Every row gives one point. Each copy is the shape, with its points in the same order, stretched, turned, moved and blurred by noise. Some copies are also mirrored. Which?
(in the rows, 128 means zero)

Shape:
[[182  90]
 [ 98 153]
 [100 124]
 [105 123]
 [112 111]
 [173 123]
 [119 149]]
Copy 1:
[[200 134]
 [ 92 151]
 [111 124]
 [118 127]
 [128 120]
 [175 155]
 [115 155]]
Copy 1 is: only turned
Copy 2 (7 x 2):
[[177  85]
 [113 158]
 [115 129]
 [118 125]
 [117 115]
 [178 118]
 [131 155]]
Copy 2 is: only turned
Copy 3, 7 rows:
[[162 188]
 [122  97]
 [113 119]
 [116 120]
 [116 135]
 [172 152]
 [144 112]]
Copy 3 is: mirrored

Shape, 9 rows:
[[123  90 112]
 [136  94 123]
 [148 128  91]
 [ 93 190 113]
 [155 123 134]
 [151 152 112]
 [156 103 157]
 [113 140 146]
 [ 93 155 131]]
Copy 1 (9 x 3):
[[115  91 121]
 [122 100 111]
 [122 118  65]
 [ 78 178  78]
 [144 135 100]
 [130 149  66]
 [152 127 127]
 [114 154 118]
 [ 91 160 107]]
Copy 1 is: only turned
Copy 2 (9 x 3):
[[147  89 107]
 [154 105 105]
 [177 100 148]
 [114  95 202]
 [152 130 133]
 [162 118 172]
 [139 148 107]
 [116 121 146]
 [110  96 162]]
Copy 2 is: mirrored
Copy 3, 9 rows:
[[105 101 110]
 [115 100 120]
 [143 121 110]
 [133 198 130]
 [141 116 138]
 [155 137 134]
 [123 100 168]
 [111 149 137]
 [116 173 131]]
Copy 3 is: only turned

Shape (9 x 4):
[[125 133  82 149]
 [123 150 150 124]
 [ 99 118 126 128]
 [128 163  80 132]
 [155  42 139 109]
 [107 139 120 100]
 [120 134 151 127]
 [143 112  83 124]
 [ 90  85 116 154]]
Copy 1:
[[124 121  74 127]
 [119 146 158 135]
 [100 110 128 140]
 [124 138  81 102]
 [165  61 145 173]
 [106 108 141 103]
 [121 133 159 139]
 [144 104  88 128]
 [ 95 100 111 177]]
Copy 1 is: only turned
Copy 2 (9 x 4):
[[136 151 122 175]
 [118 129 105 112]
 [120 144 139 128]
 [129 168  94 166]
 [206 120 172 111]
 [125 168 115 114]
 [123 125 119 111]
 [169 157 127 160]
 [122 133 174 150]]
Copy 2 is: mirrored
Copy 3, 9 rows:
[[111  92 115 148]
 [125 155 140 118]
 [156 129 116 134]
 [ 83 114 100 141]
 [185  69 165  68]
 [135 136  96 105]
 [140 146 138 119]
 [121  76 122 111]
 [182 105 128 152]]
Copy 3 is: mirrored
Copy 4:
[[128 135  81 131]
 [105 102 137 138]
 [ 95 139 125 146]
 [121 109  75 108]
 [144 197 176 121]
 [ 82 121 117 113]
 [109 121 140 138]
 [135 150 103 112]
 [102 165 117 170]]
Copy 4 is: mirrored

Shape (9 x 6):
[[169  96 169  92 113 147]
 [122 110 140 146 154  64]
 [119 122 148 130 124 147]
 [146 115 107 150 164  71]
 [122 111 110 132 109 145]
 [174 161 114 134 167  94]
 [ 98 142 127 104 126 125]
 [127 134 109 116  99 116]
 [139 132 165 117  72 165]]
Copy 1, 9 rows:
[[167 150 101 146 121  85]
 [143  81 151 100 129 137]
 [120 133 123 157 116 120]
 [145 101 136  89 153 157]
 [115 126  95 141 115 148]
 [144 149 137  72 145 148]
 [ 90 126 117 124 111 112]
 [117 124  97 106  93 136]
 [139 158 107 163  69 114]]
Copy 1 is: mirrored
Copy 2:
[[165  52 113  83 102 136]
 [142 123 146 167 143  67]
 [133 102 132 130 128 152]
 [171 151 123 156 146  73]
 [126 126  88 131 107 144]
 [196 160 155 120 142 104]
 [ 99 130 132 105 132 125]
 [133 133 126 113  97 124]
 [139  84 140 100  72 185]]
Copy 2 is: only turned
Copy 3 (9 x 6):
[[201 123 122 103 129 141]
 [117  81 141 140 178  81]
 [136 126 146 131 130 139]
 [124  80 101 154 178  73]
 [124 119 117 135  98 132]
 [134 132  77 152 187  99]
 [106 139 138 106 133 129]
 [121 135 120 116 108  95]
 [169 162 161 122  83 141]]
Copy 3 is: only turned
Copy 4, 9 rows:
[[178 115 170  88 155 140]
 [113 108 169 121  89  61]
 [147 134 152 142 148 121]
 [ 95  89 150 115  84  87]
 [153 116 128 156 137 126]
 [ 77 117 150  95  97 140]
 [124 165 126 130 126 106]
 [153 140 122 133 102 129]
 [178 158 169 145 145 163]]
Copy 4 is: mirrored

Shape, 11 rows:
[[112 144 138 104  96 135  98 117]
 [168 112 116 166 114 115 109 132]
 [110 145 135 117  98 139  94 127]
 [112  64 167 147 151 135 125 161]
 [158 161 138 151 155  78 125 121]
 [106  96 107  89 155 166 102 109]
 [104  90 166 114 159  78 124 130]
 [157 152 110 106 153 105 102 185]
 [108 118 129  82 126 168 134 103]
 [144  75 145 139  91 116 126  98]
 [118 159  94 120 114 102 133 105]]
Copy 1 (11 x 8):
[[120 144 138  97  86 140  90 156]
 [168 118  92 143 137 117 133 153]
 [118 138 136  98  95 136  93 170]
 [129  68 149 123 166  97 127 122]
 [151 184 108 140 138  99 144 127]
 [ 90  93 134 104 121 182  91 109]
 [132 123 144 101 131  88 113  83]
 [152 149 101  61 153 149 133 154]
 [ 92 114 164 116  90 176 110 119]
 [156  96 123 154  96 108 116 120]
 [111 164 100 107  82 129 131 132]]
Copy 1 is: only turned
Copy 2 (11 x 8):
[[133 150 125 116 112 127 104  98]
 [164 129 107 152 140 110 145 158]
 [136 141 117 122 110 129  89 106]
 [145  71 162 132 131 148 111 162]
 [150 172 146 163 170 137 153 160]
 [ 99  97 104  91 136 125 121 114]
 [141 116 186 130 157 110 125 148]
 [151 161 123  94 141 144 117 196]
 [109 109 115  94 114 142 131  82]
 [161  93 130 149 114 102 150 103]
 [119 166 112 127 122 102 142 126]]
Copy 2 is: only turned
Copy 3:
[[ 98 156 149 123  70 127 150 153]
 [147  98 166 155  92  98 104 138]
 [ 97 158 151 131  73 126 137 161]
 [ 61 101 164 161 150 122 155 157]
 [143 145 145 124 131  86  86  82]
 [ 69 100 106 125  87 168 147 159]
 [ 73 119 125 125 148  83 157 119]
 [148 136 139 105 131 103  80 184]
 [ 90 128 126 117  92 177 180 142]
 [118  85 164 148  80 105 175 119]
 [145 153  98 136  93 110 132 120]]
Copy 3 is: only turned

Shape (15 x 9):
[[106 125  74 114 174 142 129 156 120]
 [115 147  86 193 146 117 109 140 117]
 [168 120 109 125  94 155 151 108 175]
 [132  93 147 147  94  82  92 136 121]
 [153 184 166 137 111 130  95 104 193]
 [ 90 126 140 139 126 158 115 140 104]
 [108 137 148 152 104 119 131 146 138]
 [130 134 108 134  99  97 134 124 132]
 [ 96 139 142  73 131 140 128 143 159]
 [118 183 149 112 185 159 130 116 161]
 [116 176 125 110 149 130 144 153 140]
 [131 130 144 151 171 112 128 132 137]
 [ 96 158 188  94 106  82 175  98 133]
 [138 120  96 122 135 110 122 105 109]
 [150 150 166  77  94 182 160 127  83]]
Copy 1, 15 rows:
[[113 140  97 173 161  86 126 123 115]
 [181 137 135 160 147  98 145  83 101]
 [123  90 126 107 112 132 175 132 177]
 [183 110 131 133  93 137 111 127 111]
 [175 148 165  91 144 131 127 137 195]
 [118 145 152 163 118 132 103  99 120]
 [139 134 163 141 102 121 136 126 129]
 [146 119 128 112 118 106 155 135 115]
 [101 153 130 133 125 106 104 163 159]
 [120 156 168 132 196 107 111 138 167]
 [113 162 141 131 159  97 135 155 137]
 [158 115 154 154 163 116 119 140 120]
 [ 98 118 202  85 124 110 109 178 117]
 [134 111 112 116 147 115 132 124 103]
 [ 43 148 150 108 124 182 132 149 140]]
Copy 1 is: only turned
Copy 2:
[[134  72 106 178 145 142  70 145 159]
 [ 86 106 129 166 167 144  77 132  93]
 [125 158 106 169 109 101 141  93 156]
 [153 116 139 124 119 126  96 105  55]
 [123 218 130 110 131 116  98 102 138]
 [127 119 167 124 115 150 113 128 129]
 [112 139 171 127 125 103 102 141 106]
 [107 124 119 123 120 105 100 128 104]
 [140 127 144 133 102 118  86 135 170]
 [117 162 136 109 166 140  93 141 184]
 [104 132 125 133 145 109  75 169 147]
 [133 117 137 135 175 109  89 133 122]
 [107 142 155  37 132  70 121 153 116]
 [125  98  85 124 145 137 104 111 120]
 [139 156 128  93 103 159 170 167 153]]
Copy 2 is: only turned
